Each row is a point. Each copy is the shape, with its points in the same order, turned, moved and blurred by noise. Some copies are also mirrored. Which?
In the rows, 128 means zero.

Shape:
[[195 129]
 [107 111]
 [128  97]
 [128 115]
 [101 206]
 [179 125]]
Copy 1, 6 rows:
[[ 82  86]
 [153 152]
 [159 115]
 [133 131]
 [ 94 210]
 [109 104]]
Copy 1 is: mirrored
Copy 2 (6 x 2):
[[180 161]
 [109 117]
 [140 107]
 [132 126]
 [ 69 198]
 [171 154]]
Copy 2 is: only turned
Copy 3:
[[202 110]
 [118 118]
 [134  98]
 [137 116]
 [133 213]
 [186 116]]
Copy 3 is: only turned

Shape:
[[129 161 140]
 [177 128 130]
 [110 167 197]
 [132 143 135]
 [120 167 141]
 [122 111 151]
 [156 124 163]
 [143 146  43]
 [129 205  36]]
Copy 1 (9 x 3):
[[109 121 106]
 [138 163 109]
 [ 51 120 126]
 [124 125 119]
 [102 108 102]
 [121 126 157]
 [107 157 135]
 [197 101  71]
 [175  75  24]]
Copy 1 is: only turned
Copy 2:
[[123 134 105]
 [172 123 132]
 [109  88  76]
 [135 132 123]
 [116 145  93]
 [112 100 149]
 [151  98 132]
 [139 214 163]
 [139 249 101]]
Copy 2 is: mirrored
Copy 3:
[[129 134 106]
 [151 106 158]
 [115 100  54]
 [128 132 119]
 [132 141 100]
 [ 92 103 129]
 [128  87 117]
 [134 195 184]
 [164 236 148]]
Copy 3 is: mirrored

Shape (11 x 6):
[[145 158 138  99  79 163]
 [132 182 175 104  85 137]
 [103  50 149 119 172  82]
 [ 94 105 144 169 105  84]
 [ 65  93 139 176 164 120]
 [133 136 125 148  85 168]
 [114 181  72 160 127 144]
 [188 167 160  94  93 149]
 [153 172 130 172 140 153]
 [135 167 141  92  98 129]
 [112  64 114 156 142  49]]
Copy 1, 11 rows:
[[135 159 110  93  69 148]
 [103 169 143 128  57 124]
 [186 130 181 161 208 146]
 [152 136 170 140 157  78]
 [150 108 214 104 192 111]
 [145 119 127  83 102 101]
 [ 78 101 131  63 150 102]
 [116 132 100 139  66 159]
 [103  70 160 100 109 130]
 [104 162 120 119  99 144]
 [155 131 151 159 221  87]]
Copy 1 is: only turned
Copy 2, 11 rows:
[[134 171 164 142  99 203]
 [ 86 177 154 173  84 201]
 [118  77 136 166 125  66]
 [102 129  83 166 144 129]
 [ 73  88 109 128 163 112]
 [128 165 121 113 122 186]
 [ 95 186 154 118 191 172]
 [126 203 177 146  64 177]
 [ 78 196 151 103 128 150]
 [108 173 174 172 107 184]
 [131 120 106 180 164  66]]
Copy 2 is: mirrored
Copy 3, 11 rows:
[[122 126 101 190  86 104]
 [ 98 132  89 158  65 134]
 [131 148 197  73 157 161]
 [ 92 163 140  78 124  94]
 [132 185 118  65 169 125]
 [117 156 104 170 125  85]
 [132 106  56 127 157  69]
 [ 92 106 111 203  92 137]
 [ 88 130  65 153 161 122]
 [124 106 105 154  81 124]
 [100 129 188  57 164 103]]
Copy 3 is: mirrored

Shape (14 x 8):
[[164  52 134  99 149  78 127 156]
 [ 99 108  91  94  68 151 140 166]
 [189 121 126  85  91 174 109  97]
 [ 91 149 168 131 157 106 106  92]
 [174 102 160 195 167 133  93 102]
 [173 131 118 178 100 144  81 143]
 [124 120  75 177 111 119  79 124]
 [110 156 171 109 144 102  43 180]
 [ 91 126 140 126 113 125  97  85]
 [167  66 128 152  64 108 150  82]
 [127  76 104 109 111 174 145 118]
 [188 109 112 157 116 172  89  82]
 [139  65 184  88 140 129  59 117]
 [103 143 145 102  69  74 152 174]]
Copy 1 (14 x 8):
[[189 122 186 142 122  85 110  67]
 [140 132 120 122 183  49 159 152]
 [188 100 139 175 170 147 174 151]
 [114 114 124 149  75 136  85 146]
 [158 150 214 143  78 184 122 149]
 [182 134 185 100 135 146 143 194]
 [129 118 189  96 153 126 109 186]
 [175  79 142 128  53  68 102 180]
 [118 121 126 159 124 122  87 168]
 [179 182 153 143 196 156 105 118]
 [127 148 159 169 171 104 170 126]
 [163 120 195 155 160 179 152 173]
 [188 116 176 212 100  97 100 143]
 [170 140  76  89 130  64 110 127]]
Copy 1 is: only turned
Copy 2:
[[143 155 145 174 184 131 138 111]
 [138  95 134  69 120 172 160  93]
 [ 68  72 111 122 143  92 134  67]
 [158  97  77 166  83 112  89 145]
 [ 81  89 124 232 111 121 126 150]
 [ 71  83 164 166  81 142 130 106]
 [118  62 160 167  91 184 103 106]
 [118 181 100 150  57 144  79 104]
 [153  68  85 154  90 132 115 106]
 [145  49 162 174 141  97 183  88]
 [116  70 106 120 158 155 170 110]
 [ 56  44 123 179 125 123 129  98]
 [115 147  64 191 132 125 137  68]
 [187 137 163  87  87 111 138 110]]
Copy 2 is: mirrored
Copy 3, 14 rows:
[[ 97  86 143 108 141 192 184 128]
 [138 195 118 114 131 144 137 184]
 [ 84 154 115 114 112 186  60 139]
 [123 112 134 149 112  83 115  70]
 [ 82  51 111  79 130 106  94 106]
 [ 79 128 135  53 117 104  79 153]
 [ 81 120 148 104 134  76 107 181]
 [102 150 209  88 155 100 130  63]
 [ 93 142 111 157 117  89 118 112]
 [ 65 113  65 105  58 157 142 166]
 [128 140  87 123 145 155 112 167]
 [ 63 105  96  99 126 139  54 155]
 [ 55 128 115 109 160 154 137  69]
 [145 180 165 104  70 130 177 126]]
Copy 3 is: mirrored
